Each row of a before or after table is a point. One or more steps were done to the points. Then noise was added and the rows were shuffled. The steps act on columns, c1 being the first. What was done? A step turns or swaps two columns, mirrors them in a line or flattens them onto one, adds a multiple of one to another, or multiplies or shifts one. Angles are multiples of 10 degrees, from the lower column toward the higher: turns from -170 to 170, lines from 10 to 170 but not 90. Use the fewest steps. Two steps may share a column if one is a turn and the other turns, adds or multiplies; they go together, in the order done. Otherwise the lowest column goes first.

Before (9 x 3):
[[ 10  13  17]
 [-11   8  -4]
 [  6  -3  -5]
 [ -3  24 -11]
 [ 11 -22   9]
 [ -5  20  21]
 [ 15   5   8]
 [  1 -48 -20]
 [ 13  21  25]]
After (9 x 3):
[[-12  15  -2]
 [  4  40 -21]
 [ 14  10  -3]
 [ 16  28 -11]
 [ -8 -96  18]
 [ -7  48   9]
 [ 15 -46  -5]
 [ 22  41 -17]
 [  3  -5   8]]
Steps: mirror c1 and c3 in the line at 10 degrees; multiply c2 by 2

Before:
[[  6  16 -30  -9 -20 -29]
 [  9 -41  38 -55 -46  76]
 [  2  15  -6 -34 -21 -14]
 [-14   0 -26 -31  24  28]
 [ 12   3   9  44  17  -4]
 [ 27  -6   9  -8  50  29]
 [-12  21 -28  -1  -6  -7]
 [ 19  39 -21  14   8 -48]
 [ 12  45 -22  33  -9 -17]
 [-12  19 -11 -28  11  12]
 [-21  -1 -30 -50 -27  -6]
 [-38  17  15 -49   1   1]
 [-40 -22  -1 -47  29  -8]]
After, 13 rows:
[[-14  19   2 -30  10   1]
 [-39  17   5 -50   0   8]
 [ 11  44 -16  31  -9 -22]
 [-15   0   4 -30  23   3]
 [-19  -2 -15 -49 -28 -18]
 [-40 -26  -2 -45  27  -7]
 [  4  16  -8 -33 -22 -12]
 [ 12   4   2  44  17   3]
 [  9 -40  53 -57 -44  64]
 [ 19  40 -32  13   7 -39]
 [ -9  19 -15  -1  -7 -19]
 [  5  15 -25  -7 -22 -32]
 [ 29  -8  17  -8  49  22]]
Steps: flatten c3 and c6 onto the line at 50 degrees

Before:
[[  2 -21  -9 -21  14 -69  23  15   1]
 [-22 -34  33   5   9 -31   6 -18 -30]
 [ -7   5 -32  37 -34 -33  11   1  23]
 [  7  24  32 -32  25 -26  47  12  22]
 [-20 -24  28  48  37   6 -33  48  21]
 [-29   6 -27 -24  45   0 -10 -15  -4]
 [  8 -15  36  44  47  -9  -6 -10  20]
 [ 42  33  -1  12 -30 -33  46  38 -28]
 [ 20  -9 -20  11 -23  13  55  48  -2]
 [ 28   5 -40  28   1  12   2  20  30]
 [ -9 -44  35 -32  -9  18 -31  -1 -37]]
After:
[[ 39   8  10  45  -1  11  -1  21   5]
 [ 20 -16 -56  12  45  -8  -6  -9   9]
 [  4 -21  19  -9  13 -71  10  14  -3]
 [ -3 -25 -53  20  36   8 -11  50  32]
 [ 17  23  -4 -45  26 -28  20  13  11]
 [-32 -46  -4 -49  -9  17 -15  -1 -24]
 [-39 -35 -25 -16   4 -28   0 -18  -8]
 [ 16  -9   8  20 -23  10  22  48 -17]
 [  9  31  -9  11 -29 -32  17  35 -48]
 [-26   7  35  -3  48  -2  -6 -16  18]
 [ 11   8   1  49 -36 -31   3   1  24]]
Steps: turn c1 and c9 by -40 degrees; mirror c3 and c4 in the line at 110 degrees; multiply c7 by 0.4

Before:
[[ -1 -21  32  -8  29 -22  23  36  -6  32  -9  -5]
 [-14  34 -37  -6  15 -23  11  14   6  13  37 -15]
 [-37  34  18  -8 -24 -14 -22  -5  17   0 -24  27]
 [-46  23 -50  45  31 -22 -49   0   9  15 -21  11]
 [-21 -23  -9 -16  32  29 -25 -15 -21 -41 -27 -21]
 [  2  38 -38  30  49  16  17  19 -22  -2  -3  30]
 [-30  14   3  51  50  32  35 -19 -25  34 -32  -4]
 [ -4  -2  27  15  54  -4  -6 -24 -30   5 -40 -11]
 [ 29 -28 -27  14  41  -3 -37   5  17  30 -34  -2]
 [ 22 -27  -9 -15   9 -42  26   7 -28  16  14  33]
 [ -4  18 -19 -26 -19   1 -20  38   0   7 -46 -33]
 [-15 -18  -2  39  40 -18 -40  -9 -29  36  37  -5]
 [ 14   1 -25  32 -20 -22  12   3  23 -39  -7 -12]]
After (13 x 12):
[[-46  22 -14  46  25 -34 -49   7 -19  16  54   7]
 [ 21 -27  16 -15  18 -29  24  33  25  16   6  17]
 [-21 -23 -24 -17  38  40 -24 -35   9 -41  12   4]
 [  1  39   3  31  52  -2  17  49   4   0  38   0]
 [-29  13 -31  51  56  25  34 -32   6  34   2  21]
 [ -1 -20 -14  -7  29 -12  22  50  -5  30 -29 -50]
 [ -4  -2 -44  16  61  -3  -7 -43  10   5 -19  21]
 [ 29 -27 -29  14  34  12 -37   6 -30  30  33 -10]
 [-14 -19  37  39  47 -10 -40 -18  14  37  -4   7]
 [ -4  18 -42 -27 -17  -9 -21  37   6   7  26 -75]
 [-14  36  44  -5  13 -41  11  11  -8  12  30 -30]
 [-37  34 -27  -9 -28 -30 -21   9  -9   0 -13  26]
 [ 13   0  -3  33 -26 -23  12  -3 -15 -38  27 -11]]
Steps: add -0.5 times c2 to c6; turn c3 and c11 by -100 degrees; mirror c5 and c9 in the line at 170 degrees; multiply c8 by 2; turn c8 and c12 by -40 degrees
